Rows are points. The points of each table are mixes of a few directions, plus a little noise. How many directions does each table use, and how many do they share? Where both have some left over, give the other angles between the two spaces (their principal angles), to ten degrees, smallest first.

First, 7 rows:
[[ -1 -33   3]
 [  0  -5   0]
 [  3 110  -9]
 [ -1 -34   3]
 [ -1 -37   3]
 [ -1 -41   3]
 [  1  40  -3]]
Second (4 x 3):
[[  6  43  26]
 [-11 -13 -60]
 [  9 -18  58]
 [ -5 -12 -25]]
Directions: first 1, second 2, shared 1

First:
[[  31   -2  -25  -19  -14   27]
 [  44   -2  -19  -11  -10  -17]
 [  24   -1    7   11    4  -64]
 [-121    6   72   50   38  -21]
 [  20   -1  -25  -21  -14   46]
 [ -16    1    0   -3    0   29]
 [ -27    1    1   -4    0   43]
 [  -5    0   17   16   10  -47]
 [  50   -2  -28  -19  -15    3]]
Second, 9 rows:
[[   1    0   16   19    7  -27]
 [  47   -5   34   61    4   10]
 [   7    1  -49  -61  -16    8]
 [ -16    2  -11  -20   -1    0]
 [  26   -3   25   44    3   22]
 [ -14    2   -1  -13    8  -76]
 [  47   -3   -1   14   -4  -19]
 [  16    0  -32  -31  -17   61]
 [-113    7   18  -13   17   21]]
Directions: first 2, second 3, shared 2

First, 9 rows:
[[ 16  29 -24  34 -42 -34  -1 -47  31]
 [-17 -32  26 -37  46  38   1  51 -34]
 [ -3  -5   4  -5   7   5   0   8  -5]
 [-18 -33  27 -38  47  39   1  52 -35]
 [ 29  55 -44  62 -77 -64  -2 -86  57]
 [-11 -20  16 -23  28  23   1  32 -21]
 [ 12  24 -19  27 -33 -28  -1 -37  25]
 [ -8 -16  13 -18  23  19   0  25 -16]
 [ -1  -1   1  -2   2   2   0   2  -1]]
Second, 8 rows:
[[ -1  -1   1  -1   1   1   0   2  -1]
 [-13 -24  20 -28  34  29   1  38 -25]
 [ 13  23 -19  27 -33 -28  -1 -37  25]
 [-19 -35  29 -40  50  41   2  56 -37]
 [-14 -27  21 -31  38  31   1  43 -28]
 [ 12  22 -18  25 -31 -26  -1 -34  23]
 [ 28  52 -42  59 -74 -61  -2 -81  54]
 [ -5 -10   8 -11  14  11   0  16 -11]]
Directions: first 1, second 1, shared 1

First, 10 rows:
[[-13  -6  35 -14  21  -1  23 -13 -46  33   4   5]
 [-43 -20  12  -3  16 -20   5   4 -20 -17 -24  28]
 [-30   9 -13  27 -32 -56 -22   9  76  12 -13   3]
 [ -5  40 -19  12 -14  16  30 -34 -44  13  29  24]
 [ -1  43 -56  25 -38  21  -9  -2  16  -7  16 -37]
 [  3  23  -7 -19  18   7  -2  -6 -40   1  13 -15]
 [ 66 -25  27 -26  20  19 -18  16  25   8   5 -32]
 [ 48 -27  39 -41  43 -10 -16  10   2  -5  -2   8]
 [-21 -17   3  12  -5 -31  -1   2  29 -20 -18  48]
 [ -4 -20 -19  26 -27  55  11  13   2 -17 -11 -32]]
Second (11 x 12):
[[  2  -3   3  -5   6   7   1   1 -10  -1   0  -4]
 [ -6   7  -7  11 -14 -15  -3  -2  23   4   0   9]
 [ 11 -12  12 -21  25  28   5   4 -43  -6   0 -17]
 [  7  -9   8 -14  17  20   4   3 -29  -5   0 -12]
 [  5  -6   6 -10  12  14   2   2 -21  -3   0  -8]
 [-30  36 -35  59 -71 -80 -15 -12 121  18   1  47]
 [  4  -4   4  -7   9  10   2   2 -15  -2   0  -6]
 [ 11 -13  13 -22  26  30   6   5 -44  -7   0 -17]
 [ 11 -12  12 -21  25  28   6   4 -42  -7   0 -17]
 [ 10 -12  12 -20  24  26   5   4 -40  -6   0 -16]
 [-25  30 -29  49 -59 -66 -12 -10 100  15   1  39]]
Directions: first 6, second 1, shared 1

First (9 x 18):
[[-67 -99  -5 -96  -1  48   8   8  42 -12 -62  68  -6 -29  23 -24 -36  42]
 [-12  26  14  26   5  -2  -8  -5 -17 -12   9 -20   6   1  -8   0  11  -5]
 [ 11 -12  -9 -13  -3  -1   5   3  10   9  -3  10  -4   0   4   1  -5   2]
 [ 90  15 -32  12 -13 -35  15   5  10  42  29  -6 -12  21   1  21   3 -22]
 [ -4  23   9  23   4  -4  -6  -4 -14  -8   9 -17   5   3  -7   1   9  -6]
 [-84 -25  26 -23  11  35 -11  -3  -3 -37 -32  13   9 -21   2 -21  -6  24]
 [ 27  84  17  83   6 -30 -13  -9 -43  -6  45 -60  10  18 -22  14  33 -30]
 [ 25  68  12  67   4 -26 -10  -7 -34  -3  38 -48   8  16 -17  12  26 -25]
 [ 14 -80 -32 -80 -12  15  20  12  49  26 -34  59 -16  -9  23  -4 -33  21]]
Second (11 x 18):
[[-101   58    3   -9   -4  -33   -9  -18  -48  -32    7   -2   39  -52
   -13    1   28  -15]
 [ -64  -57   26  -24   29   33   25  -15   30   29  -28   48   11  -58
     3   15   -8   45]
 [ -16  -24   30   11  -14   36  -16   21   -4  -35   24   13  -14   26
     9  -56    5   28]
 [  28   23  -17    2   -5  -18   -7    0   -7   -5   -3  -26   -1   18
    -5    9   -1  -23]
 [  28   14  -17   24  -26   11   -2   -3  -27  -10   10  -18  -24   29
   -11  -18    9   -5]
 [   8   31  -17   71  -49   24   25  -27  -69   15   54   -1  -35    1
   -38  -31   52   23]
 [  32  -26  -39  -34    6   22   -5   -9   15   -8  -83  -25  -24   28
     1   24  -43  -22]
 [  34  -43   31   11   10   24    5   20   38   17   26   17   -9   18
    10  -18   -2   34]
 [  13    6  -14   -8   24  -18   18  -20   16   32  -21  -22   15  -23
   -19   46    2   -3]
 [   1   43  -14   25  -27  -45   11   -1  -31   31   50   48    2  -31
    20   10   12  -32]
 [  38  -26   29  -70   56  -36  -46   52   89  -34  -36  -30   40   44
    44   17  -56  -31]]
Directions: first 2, second 6, shared 1; angles 30

First, 11 rows:
[[  25   -3  -10    6  -27   17  -19  -23    2  -16  -15    7    4    3
    -7   -3    0   -6    2  -29  -19   15   -1   -9]
 [ -17   14   15   24   -3  -11   29    1   -2   16    4   28  -12   -9
     4    0  -10   27   -3   26   -2  -12  -15  -10]
 [  28   21   -6   -5   -4   -2   27   18   39  -23   15   31  -27  -37
    38   10    8   25  -40  -11   13  -10  -34  -22]
 [ -25  -13    4  -21   35  -13   -1   23  -13   14   10  -31    9   13
    -4    0    5  -17    9   20   19   -8   19   24]
 [  24   -2    6   27  -27   15   -1  -26   -8  -14  -18   34   -1    9
   -12  -11   -5    4    5  -25  -33    9  -12   -7]
 [ -20    4  -11   13  -32    6  -27  -32   -7   22  -11  -22   17    2
   -18    7  -13    2   22   10   -4   14   19  -16]
 [ -24   15   22   34   -5  -12   33   -3   -8   21    3   34  -11   -5
    -1   -3  -14   32    3   31   -8  -13  -16  -10]
 [  19    0   -9  -21   11    1    2   17   18  -19    9   -3   -7  -11
    18    4   11   -5  -20  -15   13   -2   -7    1]
 [  -3    0   19   11   17   -9   29   15   -7   -1    5   28  -12    4
     3   -8    0   10   -5    9   -6  -13  -15   10]
 [  11    5   -1   14  -20    7   -1  -15    2   -5   -7   16   -2   -2
    -2   -2   -4    7    0  -10  -13    6   -8  -11]
 [ -20  -43  -30  -82   54    0  -69   26  -15    6    6 -121   43   34
   -17    6   22  -79   25   -7   42   15   70   50]]
Second (11 x 24):
[[ 31 -22  28  25   4   8  17  -8 -25 -21 -19  56  -4  33 -21 -27   2  -8
   11 -32 -47   2 -16  24]
 [ 49 -22   3  -2 -23  -1   2 -13  26 -15 -18  52   0   8 -11   1   7  -1
    3 -56 -32  14 -14   3]
 [ 15  24  -8  21 -10  34 -10 -13 -24 -37  -3 -10 -11  -7  14 -16  -2  -3
  -19  -2  -7   1 -13 -16]
 [-22  26  -9   5 -28 -21  16  -3  40  32  12   9  -8 -39  16  28 -11  42
   -9  28  22  -5 -10 -37]
 [  4 -13   3 -17  10 -18  11  15  21  10   5  13   0  -1   0   9   6   2
    0  -8   5  -3  -1   9]
 [-39  19  -4   7  -4  -8   1  -2  -2  27  10 -26   2 -15   5  10 -11  17
    3  43  22  -6   8 -16]
 [-25   4  13   3  52  16   2  24 -59 -19  11 -41  -4  21   6 -28   4 -27
   -4  34  11 -17   8  29]
 [ 12 -15   6 -27  38 -10  13  33   6 -13  11   1  -6   6  10  -3  16 -16
  -12 -10  11  -9  -2  26]
 [-53  12   5  11  10  -9   1   1 -24  33   9 -33   7   1  -5   1 -13   7
   14  53  18 -10  17  -1]
 [-33 -12 -13  -5 -32 -14 -32 -29  10  51 -13 -29  31   7 -31  20 -14   1
   39  11   3  18  35  -9]
 [ 61  -1 -25 -22 -19  23 -21  -6  31 -48  -6   7  -6 -14  18   3  16 -14
  -26 -60  -6  16 -13 -12]]
Directions: first 4, second 5, shared 4

First, 10 rows:
[[-66  51   6  -1  42 -58 -25 -18 -17  43  13  37 -60 -37 -26 -13 -23  52
  -44 -14  -3 -25 -96  42   8 -17 -21 -13 -15 -14  18 -33]
 [ 49  -8 -31   4   3  19  51 -40  12  -7 -65 -27   6  55   6  10  42 -24
  -18  -7 -33 -36   6 -24 -10 -19  17 -28  17   6  34  10]
 [ 22 -27  -6   2 -21  46 -44   0  15   6  58 -19  13  16  22  20 -16   5
    7 -20  28  35  54  -3 -20   5  -2   5   6  19 -13  36]
 [ 70  10 -38  44 -18  52  73  22 -22 -10  16 -25  17 -12 -31  32  34 -13
   31 -59   8  17  67 -25  -1 -22  52  -5  14  48 -29  11]
 [-74 -29  49 -36   5 -39 -43 -53  23  24  12  36  -4  10   6 -50 -49  11
  -44  62 -17  15 -79  -4  -3  45 -65   8 -13 -43  35 -19]
 [-61   7  41 -31  21 -46 -75  75   6  -8 -12  15  -5 -44  22  -6 -16  -3
   41  37  22   6  -8  55  26   1 -19  32 -24 -37 -20  -4]
 [ 12  38 -15  26 -27 -11  42   5 -47 -31  39  19  -4 -34 -20  -6 -11  21
   -2  -8  12 -15   3 -25   3  15  26   0   6  23 -44 -30]
 [ 65   5 -31  27 -24  31  75   9 -19 -34 -23 -22  24   9 -12  16  37 -26
   23 -20  -8 -11  53 -36   0  -7  45  -7  16  29 -20   1]
 [-30 -35  30 -11  44  12 -19  24  44  57 -28 -12   4  -6 -20   5  13 -25
   24 -12 -11  53 -10  39  13 -25 -27  15 -17 -21  39  22]
 [ 11 -11  -5 -24 -26  -5 -35 -25   4 -40  -9  -5   9  42  53  -6 -11   0
  -18  41   3 -38  12 -19 -16  23  -6  -8  10 -10  -2   8]]
Second:
[[   8    1  -45   26    6  -19   68   -5   29    6   20   -7  -56  -33
   -41  -20    1   -1   14  -28   11   21   26    1   -9  -33   26  -16
    -1   43   30   14]
 [  27   32  -15  -13    8   35  -32  -11  -64   -3  -16  -24   17   37
    15   16  -25   13  -12    1    8  -45  -23   21   -1  -12    2   -8
   -15    5  -67    4]
 [ -62    0   -6    8   92 -105   32   21   31   18  -26   -3  -92  -12
    -6  -36    7    8   51    2   20   17   18   58  -20  -75    6  -21
   -35   24   82   21]
 [  -9   -8   13  -21   22   -3  -61   32  -22  -33  -33   -8    3   34
    67   12   21   16   32   19   14  -48    9   13   11    4  -14   29
   -15  -43  -25   25]
 [  21  -14   12  -14  -35   42  -51    7   -7  -23    4   -1   41   22
    42   23    9    2   -7    9   -1  -21    7  -23   10   38  -11   23
    13  -31  -34    7]
 [  22   21   -9   -1  -54   61   -1    2   -8   26   32    4   35  -54
   -61    8  -37  -13  -33  -16   -9   25  -40   -1   29   27    0    9
    11    6  -63  -26]
 [ -22   -7   24    8   30  -44   34    2  -13  -22  -36   17   -4   19
    19  -14   37    5   21   18  -15  -21   -3  -20    2    4   -4    7
    -6  -23   31  -11]
 [  14  -24   27    8  -69   32   12  -49   54   31   56   22   56  -11
   -36   11  -13  -30  -66   -5  -29   72    4  -49  -21   48   -6  -25
    48   21   45  -35]]
Directions: first 6, second 6, shared 2; angles 40, 40, 50, 70

First, 9 rows:
[[ 26  -5   2  19  -6 -11  16  11 -10 -10 -10 -11   9   3 -20  -7   7 -11
   11  20 -15 -26 -17 -27 -15  -1 -35 -13 -14  -1  15  -5]
 [ 33 -44 -37  23 -70   0  36  25   7  53  -8 -30  22 -15 -59 -47 -23 -45
   33   9  -3  -7 -40  -8 -56  12 -33 -48 -24  54  78 -66]
 [ 12 -28 -47   2 -82  19  40  18  44  97  -5 -20   9 -13 -45 -47 -42 -22
   22 -19  34  42 -44  34 -69   9  10 -64  -7  62  79 -68]
 [-48   1   8 -27  30  13 -46 -22 -12 -20  22  19 -11  -7  39  20   1   8
  -19 -21   3  20  47  27  51   2  49  48  20  -6 -44  19]
 [ -9  17   5 -10   9   5  -1  -5  14   5  -1   8  -9   6  14   9   0  18
   -9 -10  14  17   3  13   3  -4  17   0  10 -11 -14  14]
 [  3 -13  19  12  33 -16 -25  -3 -48 -62   7  -2   8  -3   6  12  24 -17
    0  23 -42 -48  28 -37  40   2 -28  42  -9 -17 -26  16]
 [-39  22  30 -22  62   1 -48 -24 -22 -58  15  25 -15   5  53  39  21  25
  -28  -8  -8  -2  51   6  65  -5  32  59  19 -40 -71  51]
 [ 22  13  12  13   9 -11  15   6  -3 -16 -11  -2   1  10  -6   6  12   6
    2  15  -8 -19 -14 -23 -10  -5 -27  -9  -7 -19  -2  14]
 [ -2  37  10 -11  12   2  12  -5  29  11  -9  12 -15  15  17  15   1  36
  -14 -11  26  25 -12  15 -10  -9  15 -16  12 -24 -16  25]]
Second:
[[  37  -12   33   35 -121  -47   41    7   12  -37   -6    3   13  -30
   -39   46   38   25    4    7    4   16  -80 -105   -1  -38    0  -11
     1  -32  -35   63]
 [ -17    4  -15  -16   53   21  -18   -4   -5   15    3   -1   -6   13
    18  -21  -17  -11   -2   -3   -2   -7   35   46    1   17    0    5
     0   14   16  -27]
 [ -36   12  -31  -34  116   45  -39   -7  -12   35    6   -4  -12   28
    38  -45  -37  -24   -3   -7   -4  -15   76  101    1   36    1   10
     0   30   33  -60]
 [  13   -4   10   12  -42  -17   14    3    4  -13   -2    1    5  -11
   -14   17   15    9    1    3    1    5  -28  -37    0  -14    0   -3
     1  -11  -12   22]
 [   8   -2    7    7  -25  -10    7    2    3   -8   -2    1    3   -6
    -9    9    8    5    2    1    1    3  -16  -22    0   -8    0   -3
     0   -7   -8   13]
 [ -16    5  -14  -15   52   20  -18   -4   -5   15    3   -1   -6   12
    18  -21  -17  -10   -2   -4   -2   -6   35   45    1   17    0    5
     0   15   15  -27]
 [  33  -11   29   31 -106  -42   36    6   11  -32   -6    3   11  -26
   -35   41   33   23    3    6    3   14  -70  -92   -2  -33    0  -10
     1  -28  -31   55]
 [  -7    2   -7   -6   23    9   -8   -2   -2    7    1   -2   -2    6
     7   -8   -7   -5   -1   -2   -1   -3   15   20    0    6    1    2
    -1    6    7  -12]
 [ -35   11  -31  -32  113   44  -39   -7  -12   34    5   -4  -12   29
    39  -44  -35  -24   -4   -7   -4  -14   75   98    1   36    0   11
    -1   30   32  -59]
 [  19   -7   17   19  -62  -25   21    3    6  -19   -4    1    7  -15
   -22   25   19   13    2    3    2    7  -42  -55    0  -19   -1   -5
     0  -17  -18   33]]
Directions: first 3, second 1, shared 0; angles 60

First (10 x 32):
[[ 45 -19 -30 -11 -18  -9  14 -62 -15 -15 -48 -16  15  31  11 -45 -16  -9
  -36  24 -13 -23  29  19  24  62   4  11 -12 -45 -20  22]
 [  3 -16   3   7   5  31 -15  11   3  -5  15  18 -16  -3   4   8 -12  -5
    5   2  -7  38   4 -12  -9 -14 -15  12  10  15   4   1]
 [-31  22  10  33   3  -6 -13  -5  10   6  27  14 -15  -8   4  10   8  11
    9  -9   9  22 -28  -3 -23 -34 -14  -7  -8  24  21 -13]
 [  6  -6  -8 -11  37  63 -19  -6  -4   3   6  27  -2  -4   7   6 -30   0
    5  -3 -34  40  26  -3 -16 -13 -34  36  -6  28   0  -7]
 [ 10  -5  -3 -33  12  10  10  20  -6   4 -12 -10  17  -4  -8   5  -4  -4
    4  -3  -8 -22  19   2  13  12  11   6   4  -5 -14   2]
 [-32   7  20  33   9  21 -24  25  15   4  44  28 -28 -17   2  27   3   6
   21 -11   6  51 -26 -18 -29 -53 -21  -1   7  41  24 -15]
 [-15  -3  21   6 -29 -42  10  48  11  -2  15 -17  -8 -10 -14  17  30  -4
   13  -4  35 -18 -27 -11  10 -12  31 -34  22  -9   2   2]
 [  1  16  -2 -28 -16 -59  34   8  -6   6 -28 -42  31   1 -14  -8  27   2
   -5  -4  20 -77  -3  15  28  31  43 -27  -4 -35 -16   4]
 [-12  26  -4  21 -19 -52  12 -37   0   2 -11 -17   7   9   3 -18  19  10
  -13   1  18 -32 -22  15   1  12  12 -21 -17 -19   6  -1]
 [ 22 -22  -9 -17  16  45  -9  -1  -6  -5  -7  13  -1   4   4  -2 -25  -8
   -2   6 -24  23  29  -4   1   9 -16  27   4   5  -9   5]]
Second, 9 rows:
[[   9    9  -22   52  -44  -66   -2 -121    5  -32  -30    2  -23   41
    26  -60   15  -10  -43   23    6  -22  -14   25    0   48   -2  -19
   -30  -45    7    9]
 [  -3    3    4  -29   24   24    5   42   -5   16    5   -4   18  -16
   -11   21   -7    6   15  -11   -7   -5   11   -4    2  -13    3   10
     5   15   -5   -6]
 [ -25   43    5   25   15    9    9   23  -12   49   23  -18   34  -17
    -6   17  -14   50    5  -11   20   27  -34    1  -18  -45  -17    4
   -15   31   20   -8]
 [   9   15  -14  -81   49   16   20    9  -13   11  -37  -13   45  -10
   -13    4   -2   -7   11  -18  -36  -74   49   20   18   29   17   18
   -15   -5  -29  -11]
 [  10  -34    8    2  -16    5  -12   13   11  -26    7   15  -31    4
     1    3    5  -25    4    7    0   17    6  -14    5    4    4   -4
    22   -7   -3    7]
 [  -6   -5   11   22   -9    9   -7   25    3    6   23    3  -11   -6
    -1   13   -4    7    6    2   14   36  -18  -14   -8  -25   -7   -3
    12   14   11    1]
 [   6  -29   10    4  -12   11  -12   24    9  -16   13   12  -25   -2
    -1    9    2  -17    7    5    3   23    2  -16    1   -6    2   -3
    22    2    0    5]
 [  13  -19   -6   -3  -15  -14   -5  -29    6  -28  -16    9  -20   14
     6  -17    9  -25   -9    9   -8  -15   14    3    9   28    8   -5
     3  -21   -8    5]
 [ -10   17    3    9    7    6    3   15   -5   21   11   -7   13   -8
    -3   10   -7   21    4   -5    9   13  -14   -1   -8  -21   -7    2
    -4   15    8   -3]]
Directions: first 4, second 3, shared 2; angles 40

First:
[[-71  14   0 -30  -2  -6  15  20  -3  22  -5 -19  -1 -31  32 -34   7  -9
  -18  -4 -26 -32 -19  17 -40  -6  19 -22 -17   3 -26 -24]
 [-74  22  23 -49  24 -22   5   3 -17  10 -22 -10   0 -55  32 -40  -5 -35
  -18 -24 -15  15 -17  38 -65 -26  21 -36 -30  26 -25 -21]
 [-13   3  -5  -5  -6  -1   9   8   7   8   7  -9   3   0  10  -6   3   5
   -6   2  -9 -20  -7  -2   0   1   2  -3   5 -10 -11  -4]
 [-12 -14  -9  26 -14  29 -13   8 -14   6 -23  10 -19  -5 -18   2  15  10
   20  26   0 -16  13  -5  -1  22   8  19 -27  21  31 -20]
 [-20  -1 -13   3 -16   8  11  15   6  13   6 -11  -2   2   8  -8  10  13
   -3  12 -13 -37  -6  -7   2  11   5   2   2 -12  -6 -11]
 [ -4  10  25 -19  28 -18 -12 -16 -16 -12 -19  11   1 -25   0  -5 -14 -30
    0 -22  11  52   3  22 -28 -22   4 -14 -15  27   1   4]
 [  8  -4 -10   9 -12   5   6   6  10   3  11  -5   2  14  -1   5   4  14
   -1   8  -3 -21  -1 -11  16   9  -4   6  12 -15  -2   2]
 [121  -7   0  22   8 -16  -2 -30  27 -33  42  13  25  63 -26  51 -23  12
    3 -15  30  45  14 -29  72  -7 -38  16  61 -38   2  57]
 [ 67 -21 -10  45 -10  20 -18 -12   2 -17   2  20  -5  37 -38  36   2  20
   24  19  22  13  23 -25  46  19 -18  33  11  -2  36  17]]
Second (8 x 32):
[[-54   3 -21  22 -20  22   9 -13 -43  72 -58  -2  32  53   5  -5 -27 -48
   -5 -16  20 -17  -2  24 -28  48 -35  54   3  34  15 -31]
 [ 16 -23  -7  10  -6   1 -16   2 -10 -37  -1 -15 -13   3 -14  -3   5  18
    4  31  33   2  35 -33  12  12   2 -10 -49  15   6   9]
 [  5  12   2  -4  -1  -5  -4  -9  -1   3  -5   9   9   9   8  11 -19  -8
    6 -22  -7  -2 -14  12   6   4  -7   4  43  -8  -5  12]
 [ -2 -18  -6   8  -3   6  -2   7  -6 -11   0 -13 -10  -3 -11 -10  15  10
   -3  28  19   1  24 -20  -2   4   4  -4 -53  14   7  -9]
 [ 48  -2   7  -8   1 -17 -25  -8   7 -60  16   2 -11  -6  -2  17 -15  25
   15  -1   9   6  10 -20  32  -3   5 -26  26 -13  -9  43]
 [ -3  37  17 -22  13 -11  16  -5  26  31  15  26  14 -13  24  13 -11 -15
    0 -52 -54   1 -56  46  -4 -27   2   1  93 -36 -17   5]
 [-15   6  17 -16  25   1  33  29  43  19  44   3 -19 -55   0 -21  57  15
  -20  14 -47   9 -22  12 -22 -56  33 -20 -34 -23  -4 -34]
 [  5 -15  -9  11  -9   3 -12  -3 -15 -16 -12 -10  -3  13  -9  -1  -5   5
    4  17  28  -1  25 -20   6  18  -6   2 -29  17   7   4]]
Directions: first 3, second 3, shared 0; angles 40, 50, 90

First:
[[  23  -17  -13   14    5  -39  -12   36  -19   14   31   26  -31  -10
    -7    9   12  -37   21    6  -17   31  -16  -30  -15   46  -41   38
   -50   32    7   20]
 [ -10  -13   -2   44   -4  -33   -1   -2   -1   -9   37  -33    2   29
    -3    1  -31  -14   15   14  -28    5   -1    4   68   18  -23   12
    42   -6   49  -36]
 [  18   32   58   28  -37  -59    8  -19   25  -21   -8   -6   -4   42
   -19   50  -38   15    0   24  -24   -9  -26   -7  103   14  -30   36
    17  -28   17  -17]
 [ -35   16   40    6  -13   70   17  -32   -9   18  -81  -27   17    3
    -1   30   14   24  -60  -29   26  -27   13    9  -10  -48   42  -43
    34  -48  -38  -28]
 [ -24  -31  -26   14   20   46    2   17  -40   38  -12   -8   -7  -25
    18  -13   29  -22  -18  -25   10   15   17   -4  -69   -7   20  -23
    -3   11   -2  -17]
 [  49   23   -4  -44   -5  -62   -9    2   43  -39   42   43   -4    2
    -8  -14  -20   18   46   33  -10    1  -19    2   26   19  -24   38
   -37   25    1   48]
 [   5   14  -15  -22    6  -26  -34    5   34  -58   63  -10   15   20
   -54  -13   -8  -34   23   21   -7  -12   -7   -2   62   33  -52   11
   -22    0  -31   67]
 [ -20    6    7  -43    5  100   33  -28  -13   41 -101   15   17  -41
    48  -13   36   61  -47  -38   52  -20   28   24 -117  -81   98  -60
    16  -15  -37  -26]
 [ -16  -15  -21   -5   15   38   -3    8  -19   14   -6   -6    2  -17
     3  -13   23  -15  -13  -18   13    2   12   -1  -45   -8   13  -22
    -5    5  -15    5]
 [  13  -16  -25    6    7  -31    2   10    0    1   36   10   -6   -4
    20  -25  -15    2   32   14  -14   15    1    6   -2   11   -2   14
     6   24   44  -14]]
Second, 10 rows:
[[ -20  -27  -62  -27  -13  -17  -14    7   39   -2   14   28  -14  -33
    54  -19   17  -41    0   25   43  -29    1   -3   -3    9   17   15
    26  -31  -22    5]
 [ -33  -17   11   43   -7   28   18  -10  -25   34  -36  -30    0    4
    24   16   -2    2  -31  -17    2   -1   12    4    0  -19   27  -18
    51  -26   25  -65]
 [  20   38    9  -31    9  -28  -27  -13   41  -79   67  -21   34   39
   -74  -19  -30    5   34   21  -22  -12   -5   14   82   18  -50    0
   -20   11  -17   72]
 [ -11  -49  -84  -20   15   -7  -20   37    1   16   40   33  -23  -47
    44  -40   35  -59   17    9   27    5    7  -12  -61   27    3   11
   -15   15  -11   20]
 [  24  -17  -25   -3   18  -12   19    8  -14   18   21   19   -3  -15
    40  -41  -15   39   38    2  -16   26   11   19  -52  -14   28    0
     5   48   64  -30]
 [  10    1   -3    3   -4  -25    7   -7   11   -6   15    2    2    8
    15  -11  -22   19   18   13  -11    2   -1   11   20   -3    5    8
    20    6   34  -20]
 [  13   20   -1  -31  -10  -28   -4  -17   44  -39   19    9   15   11
    -3  -12  -21   20   19   24    4  -22   -4   16   44   -5    0    8
    11   -9   -3   20]
 [ -10   57  101   17    6   81    4  -26  -38  -12  -63  -59   34   45
  -107   54    7   29  -56  -50  -19    1    2   -4   17  -25  -21  -50
   -36  -15  -61   30]
 [ -22   -4   57   65   -4   43    0   23  -72   54  -60  -27  -27    8
   -48   77   39  -46  -60  -45  -13   27  -13  -48  -20   23  -35   -1
   -42  -13  -39  -10]
 [  29   -1   -5  -18  -14  -36   19    0   13   16  -14   46  -19  -20
    51   -5   -8   33   20   16    5    4   -8    4  -27  -10   28   26
     0   13   27  -22]]
Directions: first 5, second 6, shared 5
